Each row of a before or after table is a point. One or more steps were done to the points. Then noise was added and the rows were shuffled. The steps act on columns, c1 being the first. What was done? A step turns or swaps two columns, mirrors them in a line or flattens them onto one, adds a multiple of one to another, or multiplies or shifts one. Angles are multiples of 10 degrees, from the lower column toward the higher: turns from -170 to 170, lines from 10 to 170 but not 90. Use the fewest steps. Two steps may share a column if one is a turn and the other turns, adds or multiplies; they go together, in the order done. Otherwise the lowest column goes first.

Before (9 x 2):
[[-12 -21]
 [ 63  73]
 [-24 -55]
 [ 38  36]
 [ 23  17]
 [ 37 -17]
 [  4 -40]
 [-15 -15]
 [ 54  46]]
After (9 x 2):
[[ -7  60]
 [  8  18]
 [-16 -96]
 [-22 -68]
 [-14 -51]
 [ -8 -29]
 [  0  23]
 [-46  -3]
 [-22  32]]
Steps: turn c1 and c2 by -150 degrees

Before (8 x 6):
[[ 43   6  36   1  26  61]
 [ 79  33  -1  21  79  28]
 [ 39  82  -7  17  65  43]
 [-29  12   1 -38 -12 -50]
 [-22  28  63  16 -43 -65]
 [-10  -8  -5  13  57   1]
 [-34  -2 -24  26  40  16]
 [ 43  15 -45  63  -2  -3]]
After (8 x 6):
[[ 44   6  36   1  53  63]
 [-29  19   1 -35 -10 -50]
 [ -9 -11  -8  10  52   2]
 [-23  24  63  21   2 -63]
 [ 79  28   0  28  76  27]
 [-33  -9 -24  26  21  16]
 [ 44   6 -44  65 -35  -4]
 [ 40  77  -9  30  61  42]]
Steps: turn c2 and c4 by 10 degrees; add 0.7 times c3 to c5

Before (13 x 9):
[[  7 -16 -62  13 -29  -8 -27   6  12]
 [-31  23  10  25 -30  -5  -2   5 -18]
 [-48 -22 -22 -11   4  29  -4  -3  10]
 [-25  49 -32 -42  -3  36  24 -29 -27]
 [-10  29 -14 -17  20  24  46 -40 -16]
 [ 26  43   4 -23   5 -35  18  24  19]
 [-13 -14  15  15  23 -29  18 -41  23]
 [  7  24  -4 -31 -34 -10  44 -40 -30]
 [ -8  27 -24 -50  13  33  15 -50  21]
 [  1 -11 -26 -31  24   5 -21 -34  -4]
 [-18 -12 -56 -27  39  -2  12  28 -26]
 [-27  28 -41  -3 -14  33  10  26 -10]
 [ 14 -28  17  13  37  26  35  10  -9]]
After (13 x 9):
[[ 28 -28  16  14  37  26  14  11 -33]
 [-27 -15  16  15  24 -29  30 -40   1]
 [-20  28 -14 -18  20  24  18 -41 -45]
 [-62  22  11  25 -30  -5 -15   5 -10]
 [ 14  24  -3 -31 -34  -9   4 -40 -53]
 [-55  28 -39  -2 -16  33  -1  26 -13]
 [-97 -20 -23 -12   4  28   6  -3   9]
 [-35 -12 -56 -26  39  -2 -12  27 -26]
 [ 14 -16 -61  13 -29  -7  -8   7  28]
 [  3 -10 -26 -31  24   5 -15 -33  12]
 [-14  27 -26 -49  12  33  27 -50   3]
 [-51  50 -31 -42  -3  36  -6 -28 -36]
 [ 52  44   3 -23   4 -35  26  24  -3]]
Steps: multiply c1 by 2; turn c7 and c9 by -50 degrees

Before (12 x 12):
[[-13  34   2  18  -5 -33  28  13  23 -31 -24  40]
 [-10  20 -33 -12  -3 -19  -5 -19 -27  -3  14 -24]
 [-19 -21   2  -6  26   7 -21 -19 -23 -21  -1   4]
 [ -2 -28 -29   1 -19 -11  -1   1  39  71   0 -12]
 [ -7  -9  29 -13 -29   0  18 -10  36  12  32 -23]
 [-37  42  24   6  20  -3  24   3  12   9  -1 -29]
 [ 15   4  12  14  -2 -38  10 -37   3  -6  23  17]
 [ 13   4  24 -18 -31 -14  24 -14  15  39   1  -4]
 [-47   5  19  14 -16 -32  18   2  13  32   7  16]
 [ 13   2  20  21 -14 -23  17 -17 -22 -26   8 -16]
 [ -7 -16  28 -31   4 -30  21  12  17  50  21 -41]
 [ 16  11  33  18 -21 -27   5   5  -1  13  36  23]]
After (12 x 12):
[[-37 -23   1  -7  24   7 -21 -19 -25 -29  -2   5]
 [-94   6  20  17 -18 -33  19   1  13  38   5  16]
 [-15 -16  29 -31   4 -29  20  12  15  47  21 -41]
 [-74  42  25   5  19  -2  23   4  12   3   0 -29]
 [-15  -9  29 -12 -31   2  19  -9  38  21  32 -22]
 [-19  22 -34 -12  -1 -19  -5 -18 -27  -3  11 -21]
 [ 25   4  25 -19 -31 -16  22 -13  16  49   2  -6]
 [ 24   2  19  20 -12 -22  17 -18 -25 -22   9 -16]
 [ 30   5  11  12  -2 -36   9 -37   2  -6  23  18]
 [ 33  10  33  18 -22 -26   8   4   0  19  36  24]
 [ -4 -26 -28   2 -18  -9   1   1  41  78   0 -13]
 [-25  33   3  18  -4 -32  28  15  22 -28 -24  41]]
Steps: multiply c1 by 2; add -0.3 times c5 to c10

Before (10 x 18):
[[-16  46 -37 -22  -9 -15  -1 -24  16  -5 -26  37 -52 -11  32  45   2 -21]
 [ -7  86  47  62 -47 -34 -56 -35 -28  79 -25 -61  57  20  -3 -24  31 -45]
 [-21  61 -55  67  57 -57  60 -20 -15  71   1  37  19 -17  59  31 -34   0]
 [-71  13  22 -51 -26  54 -34  25 -14 -25  49 -39 -43  -4   4 -20   2  34]
 [-51 -20  39 -48  15 -19   5  33 -67  11 -45 -24 -49 -33   7 -22 -53  20]
 [ -6 -33 -57 -49 -35   7 -45 -47  -6  72  10  39  33  20  -8  87 -37 -64]
 [-68   7 -24 -43 -45 -47  57  20 -28 -22  21 -37 -41 -10 -34  -2  31   7]
 [ 50 -24  15   7  10  56  50 -16 -38 -23  32  43 -55  27  70 -17  44 -55]
 [  6  69  17 -49  40  41   0 -25 -30 -13 -11   0  25  -1  68  53  15 -29]
 [-45 -35  23 -13 -20 -32 -39  -7  35   9  44  -9  17  66 -14  29 -52   4]]
After (10 x 18):
[[-66  11  22 -54 -19  45 -23  36 -17  -8  48 -51 -43  13   2 -11   2  32]
 [-21  58 -52  77   6 -60  49 -44 -16  60  -5  56  16 -39  60   9 -37  -1]
 [-48 -16  40 -49 -26 -21  18  30 -69  16 -53 -18 -44 -15   6 -20 -62  17]
 [-10 -35 -52 -39   6  14 -66 -21  -9  55  13  61  28  26  -6  89 -33 -71]
 [-58   5 -28 -40 -21 -50  61  -7 -30 -15  20 -47 -42  34 -34   3  24   3]
 [ 52 -25  14   5  27  44  36 -29 -35 -36  34  31 -48   8  69  -9  42 -50]
 [  7  68  12 -38  10  36 -24 -20 -29 -15 -17  -9  31 -27  69  56  22 -38]
 [ -6  83  46  55  -2 -40 -69   3 -29  98 -25 -37  60  30   0 -31  31 -46]
 [-46 -38  22 -13  54 -36 -35  19  34  14  44   1  14  33  -8  37 -48   6]
 [-15  40 -30 -14 -15 -15  -9 -14  15 -22 -27  35 -46   6  28  46   2 -30]]
Steps: turn c4 and c16 by -10 degrees; turn c5 and c14 by -70 degrees; multiply c14 by 0.7; turn c7 and c8 by -30 degrees; turn c10 and c12 by 20 degrees
